Each row of a before or after table is a point. The points were changed in one or more steps. Then noise was added and the rows were shuffled. The steps act on columns, c1 being the first. Write out the steps. A step turns or swaps two columns, mirrors them in a line or flattens them onto one, adds a multiple of one to another, or multiplies or shifts one. Angles are multiples of 10 degrees, from the lower column toward the higher: turns from -170 to 170, lines from 10 to 170 but not 90. Use the fewest steps. Two steps may share a column if one is a turn and the other turns, adds or multiplies; they go together, in the order done. Otherwise the lowest column goes first.

Before (13 x 3):
[[ -2   8   0]
 [ 20 -36   0]
 [ 24  12  20]
 [ 18 -43  24]
 [ 25 -34 -13]
 [ 57  29  12]
 [-23  16  67]
 [-16  -3  -2]
 [ 59  51  40]
 [ 12  42  32]
 [ 16 -35  18]
 [ -2  38  41]
 [ -5 -40  14]]
After, 13 rows:
[[-54 -25  44]
 [  9 -28  29]
 [  4 -82  30]
 [  6 -75  25]
 [-11 -42  -8]
 [ -7   1  35]
 [ 44 -11  39]
 [ 31  11  63]
 [-11 -80   7]
 [ 18 -78  10]
 [ -2 -30   0]
 [-24  -2  34]
 [ 29 -74   3]]
Steps: turn c1 and c3 by 30 degrees; shift c2 by -40

Before (8 x 6):
[[-22 -44  28  22  -5  70]
 [  2 -17   6  37   2  16]
 [ 29  33 -13 -21   3   0]
 [ -3  -4  49  44  44  30]
 [-16   8 -33 -19 -38 -84]
 [ 18 -50   7  28  -8  -3]
 [-15 -19 -57 -21   5 -43]
 [  0  18 -27  32  -3  -4]]
After:
[[ -2  -4  49   4  63  31]
 [-15   8 -34  11 -40 -84]
 [ 29  34 -12 -17 -10   0]
 [-22 -43  27  23  11  70]
 [ 18 -52   7  27  11  -2]
 [-14 -18 -57 -21  -8 -42]
 [  3 -16   6  26  26  17]
 [  0  19 -26  26  17  -3]]
Steps: turn c4 and c5 by 40 degrees

Before (12 x 8):
[[ 23 -60  19  10 -42  17 -41  21]
 [ 56 -34 -19   8 -12  36 -22  27]
 [-31  25  36   4  -9 -39  25  33]
 [ 43   3  44  10  48  -9  39  -8]
 [ 57 -11   2 -19  -8  22 -30 -28]
 [-24 -62 -39 -45  32  -2 -29  51]
 [-19 -66  49 -56 -36 -41  12  27]
 [ 15   2 -10  36 -18  23 -18 -25]
 [ 22   5  46 -26 -40 -12 -25  13]
 [ 66  24   3  14 -33   4  -8  11]
 [ -7 -68 -19 -15  10  -9  28  -7]
 [ 41  19  21 -26   0  48  21  10]]
After:
[[ 23   6   0 -25 -41 -11 -24  13]
 [-20 -66   0 -56 -35 -41  12  27]
 [-26 -63  -1 -44  33  -3 -29  50]
 [ 15   2  -1  37 -18  22 -18 -25]
 [ -7 -69   1 -15  10 -11  29  -6]
 [-31  26   0   5 -10 -39  25  33]
 [ 56 -34   0   8 -12  35 -22  27]
 [ 57 -11   0 -20  -9  23 -30 -28]
 [ 43   5   0   9  47  -9  37  -8]
 [ 41  20  -1 -26   1  48  21  10]
 [ 65  24   0  15 -33   4  -8  10]
 [ 24 -60   0   9 -44  16 -42  21]]
Steps: multiply c3 by 0

Before, 9 rows:
[[ 22  32  24  22   6 -16   2 -11  10   9 -20]
 [  0   6  33  21   3 -47 -11   3   7 -20 -51]
 [  9  -7  -4 -74 -42  -2 -19 -70  -5  -1   4]
 [ 27 -11 -19  -9  68 -10 -17 -18  29  -1  13]
 [ 15   6 -57  16 -50 -17   5  15   9 -44   0]
 [-23 -47  38  -1  -7 -37  44   3  41  -4  -1]
 [-28  35  27  -4 -10  44 -59 -34   8   4 -24]
 [-35  26  16 -18 -56   8 -19 -68  27 -45  -4]
 [  1 -47  -9   5  -8 -66  26 -29  51  13 -23]]
After (9 x 11):
[[-69  26 -35   0 -46  -2 -20  58  35  -3  -4]
 [ -2   4 -30 -23  18 -47 -12 -11  -9 -20 -50]
 [ 55 -11  12 -15  78 -10 -16  27  32  -4  11]
 [-55  36 -38  -2   0  40 -61  22   7  12 -23]
 [ 30   6  55 -20 -39 -29   3   5  -2 -10   3]
 [-46 -46 -38 -25   4 -38  44 -19  33 -10  -2]
 [ 43  32 -29 -24  20 -11   2   0  -7  -5 -17]
 [  1 -47   1 -40   2 -50  23  32  38 -19 -26]
 [ 20  -8 -21  60 -34  -5 -17  65  45   1   4]]
Steps: multiply c1 by 2; turn c3 and c8 by -160 degrees; mirror c4 and c9 in the line at 110 degrees; shift c5 by 10; flatten c6 and c10 onto the line at 20 degrees

Before, 9 rows:
[[ 28 -29 -22   9  30 -61  -7  31 -32   5  15 -40  53 -20]
 [ -7  38  27 -11 -49  12  43  -4  34 -58   8   8  19 -19]
 [  7  -5 -10  13   2  15   3  17  22 -46 -45 -13 -27  19]
 [ 52   7 -18  -6  13 -55 -29  33 -24  -4   9 -36  -1  38]
 [-21  41  66   7  23  16  51 -17  16 -24  20  13  29 -24]
 [ 19 -14 -41  17  16  -6 -19  30 -35  22   9 -31  38  39]
 [-10  24  24 -36  44   0  22 -10  54  -1  61  14  53 -33]
 [ -9  -8   6 -26 -29  14   9 -19 -14 -37 -47   9 -31  20]
 [ -5  23  28 -13  -4  12  47 -45  29 -48  24 -38  16 -15]]
After:
[[ 19 -13 -48  17  15  -6 -18  29 -35  22   9 -58 -25  38]
 [ -7  36  -8 -11 -49  12  42  -3  33 -57   7  19  30 -20]
 [ 51   6  -6  -6  11 -54 -28  33 -25  -5   8 -69 -19  38]
 [-20  41  -5   9  23  17  52 -17  16 -24  19  26  74 -25]
 [ -9  24 -43 -35  43   2  23  -9  54   0  62  30  38 -32]
 [ 28 -31 -58  10  29 -61  -6  30 -35   6  14 -80  -5 -20]
 [ -9  -9  30 -26 -27  13  10 -18 -14 -37 -46  18  -5  21]
 [  7  -5  22  13   2  14   2  17  22 -47 -46 -26 -21  18]
 [ -4  24  -6 -12  -3  11  49 -46  30 -48  25 -75  31 -16]]
Steps: turn c3 and c13 by 70 degrees; multiply c12 by 2

Before:
[[-15   6 -11  13 -22   0  -8   0   9  -4   9  13   2  11  21  28  18 -11
   10   6]
 [  8  -3  22 -26   7 -14  -6  -8  13 -15  10 -29 -17 -30  -6 -24   2  -4
  -21 -12]
 [  0  14   7   1  10 -24   6   1   5 -24   5 -12  -1   5  -7  21 -18 -14
   13  -9]
 [  8  12  -6  24   0   5   0 -13  10 -14 -42   9   0 -14   5   5 -95   4
   -3  -9]
 [  6 -12  -9  19  15   7  -9  -7   5  -5   3   0  -9  15  22   7   9  -3
   28 -10]
 [  5   9 -10  17  -3   7   9   8 -42 -31 -77 -11  -3 -21 -14  -4   8 -14
    3   7]
 [  3 -23  -3 -53   5   2   4   0 -18 -16 -39   2 -14   7   0  23 -29  -5
   26 -10]
 [ -2 -15   0  23 -11 -10   2 -22  -6 -19   8 -13 -26 -30 -16 -10 -12 -14
   27  12]
 [  2 -21  -6  -9   8   1  -4   6  15 -17  -1   7 -42  13  -3  18   1  -9
    8   2]
 [ 12  13  -4  19   1  -7 -40  -7   9 -12   5  11  -4   2  10  27  11  -9
   25  -4]
 [ 14  11  38  22   8   7   2  -2  13 -10  11 -20   3 -37   3  13  17  -9
    6   3]
 [-30   6   6  12   4  -7 -21  -2  12 -12  12  -4   4  -1  -5  22  16   9
   24  12]
 [-10  12  13  16   3  -7 -10   4 -38 -11  12 -36 -32 -10  -9  25  11  -9
   21   3]
 [ 15   1  -3  24   7   7   4 -19  -2 -18  -2 -20   0 -23  -6  27  17   2
   -9  -8]]
After (14 x 20):
[[  0  14   7   1  10   2   5   2   5 -24   3 -12  -1   5  -7  21  30 -14
   14  -9]
 [ 12  13  -4  20   1  13 -40  -6  10 -12   6  11  -4   2  10  26  -2  -9
   26  -5]
 [ 14   1  -4  24   7   8   5 -18  -2 -18   6 -20   0 -23  -6  27 -16   2
   -9  -8]
 [-15   7 -11  13 -22  14  -8   1  10  -4   6  14   2  11  21  28 -11 -12
   10   6]
 [  6 -12  -9  19  15   3  -9  -6   5  -5   6   0  -9  15  22   7 -11  -2
   28 -10]
 [ 14  11  38  21   7   8   2   0  13 -10   8 -20   3 -37   3  14 -16  -9
    5   3]
 [  5   9 -10  17  -4   2   9 -11 -42 -30 -53 -11  -4 -21 -14  -4 -11 -15
    3   7]
 [  4 -24  -3 -53   5 -23   4 -10 -18 -17 -26   1 -14   7   0  23  17  -5
   26 -10]
 [-30   5   5  12   4  17 -21   0  12 -11   8  -4   4  -1  -5  22  -4  10
   24  12]
 [  8  -3  23 -27   7  11  -6  -6  14 -15  10 -29 -18 -30  -6 -24   8  -3
  -21 -13]
 [ -2 -15   0  23 -11  -3   2 -19  -6 -20  13 -13 -26 -30 -16 -10  15 -13
   27  12]
 [  9  12  -6  24   0 -75   0 -22  10 -14 -23   9   0 -14   5   5  57   4
   -3  -9]
 [  2 -21  -6  -9   8   0  -4   5  15 -17  -3   7 -42  13  -3  18  -1  -9
    8   3]
 [-11  12  13  16   2  13  -9   6 -39 -10   6 -37 -32 -10  -9  25  -2  -9
   21   2]]
Steps: turn c6 and c17 by -130 degrees; multiply c11 by 0.7; turn c8 and c11 by -20 degrees

Before, 11 rows:
[[-24  -9  11  47   7  25  42  24  -8  33 -44   9 -20  11  -5  27 -38  30
   -2  -7  11  12   2 -46  -1  25  15   9 -11  22 -56  14]
 [ -9  44  -9 -16   2  65  25 -46   5 -46  18 -11  10  34  35  16  21   9
   -8 -17 -32 -20  22 -18 -40 -24 -28   1  -7  10   1  46]
 [  8 -26  33   3  13  46  37  10  51  16 -69  -9  14 -10  -8   1 -39  32
   -2   8   4  18  14 -30   5  -6  15  37  -8   4   8  10]
 [-34  22  15 -22 -48  43  31 -10  20  -7  15 -95  43   0 -23  68  50  47
  -16  -1 -44 -36  51  17 -40  13 -22 -46  18 -37  24  18]
 [-66  54  12   7 -62  -6  15 -34  -7  34  20 -78  48 -45 -27  74  11  16
  -21  45 -15 -46  -7  55   7  24 -26 -24  62 -38  -8  68]
 [-30 -21 -29  32  -7   5  -5 -49 -21 -24 -15  12 -23  -4   6  11 -15 -42
   21 -51 -16  14 -18 -43 -13 -31 -11  34  -4   3 -28 -18]
 [-13  22  -4  17  14  28 -15 -30  -1 -32   5 -44 -22  43  34  14 -13 -15
   27 -16 -50 -23  22  -8 -33  -8  -6 -14   4 -33  18  24]
 [  7 -25 -23  46  -9  -4  31 -12 -27 -57 -31   6 -40  13 -12 -21 -48   0
   21 -41  19 -20   3 -30  59 -19  21   5  13   9 -67  -2]
 [-36 -12  -6  30  -2  26  15   2  49  -3 -55  -8  29  23  20 -23 -28   4
    2  -1  34  25 -15 -29 -50  -2  38  11  -8  31 -13 -14]
 [-27 -23 -28  41 -15  11  13   5 -19 -36 -25 -12 -40  -8  34   2 -45   4
   50 -33  20  19   5 -16  29  -3  -5  39  -1  51 -18  -6]
 [-74 -20 -15  43 -58  -9  73  -6 -21  18 -11  -6 -23  -8 -31  22  18  54
  -24  32 -46 -58 -37  30  37  37  -3  11  31 -20 -18  68]]
After, 11 rows:
[[-32 -19 -28  32  -5   5  -7 -47 -20 -24 -15  10 -23   4   6  11 -19 -44
   19 -51 -14  16 -16 -42 -13 -32 -10  36  -4  -5 -27 -16]
 [-25  -9  11  48   7  28  39  23  -6  37 -44  10 -21  19  -6  25 -39  31
   -2  -9  10  10   5 -47  -2  27  15  10 -11  12 -57  11]
 [-35 -11  -6  30  -2  28  15   5  50  -4 -51  -7  28  32  18 -20 -25   5
   -2   0  35  28 -13 -30 -48  -5  36  11  -5  23 -12 -15]
 [-11  41 -10 -15   2  64  27 -47   7 -48  17 -12  11   8  40  18  23  12
   -8 -17 -31 -20  18 -18 -39 -25 -27   1  -9  30   0  46]
 [-34  25  16 -19 -49  42  28  -6  19 -10  17 -94  41 -35 -22  64  51  47
  -15   0 -48 -37  52  18 -42  13 -20 -46  19   2  22  18]
 [-25 -24 -31  43 -14  13  13   7 -20 -31 -25 -12 -39  47  34   3 -46   6
   49 -32  21  18   6 -16  30  -2  -3  39  -1  -7 -20  -5]
 [ -9  21  -4  19  13  28 -16 -30  -1 -30   4 -42 -20 -32  35  15 -13 -16
   29 -17 -51 -21  23  -8 -34  -8  -6 -12   3  44  17  26]
 [-73 -24 -16  43 -60 -11  69  -4 -22  16 -10  -5 -26 -18 -33  22  18  55
  -25  33 -45 -53 -36  30  37  33  -3   8  31  -6 -17  65]
 [  5 -27  32   1  13  48  40  13  52  16 -68 -11  11   6  -8  -2 -37  30
    0  10   4  17  13 -30   3  -7  15  39  -6 -11  10  10]
 [-66  53  10   7 -60  -8  13 -35  -5  36  20 -80  47 -38 -25  73  11  19
  -21  45 -17 -47  -9  50   4  22 -26 -22  63 -47  -6  70]
 [  9 -23 -24  43  -8  -5  30  -8 -28 -59 -32   7 -40  12 -11 -22 -48  -1
   19 -43  18 -22   0 -31  56 -17  21   8  12  17 -64  -3]]
Steps: swap c14 and c30
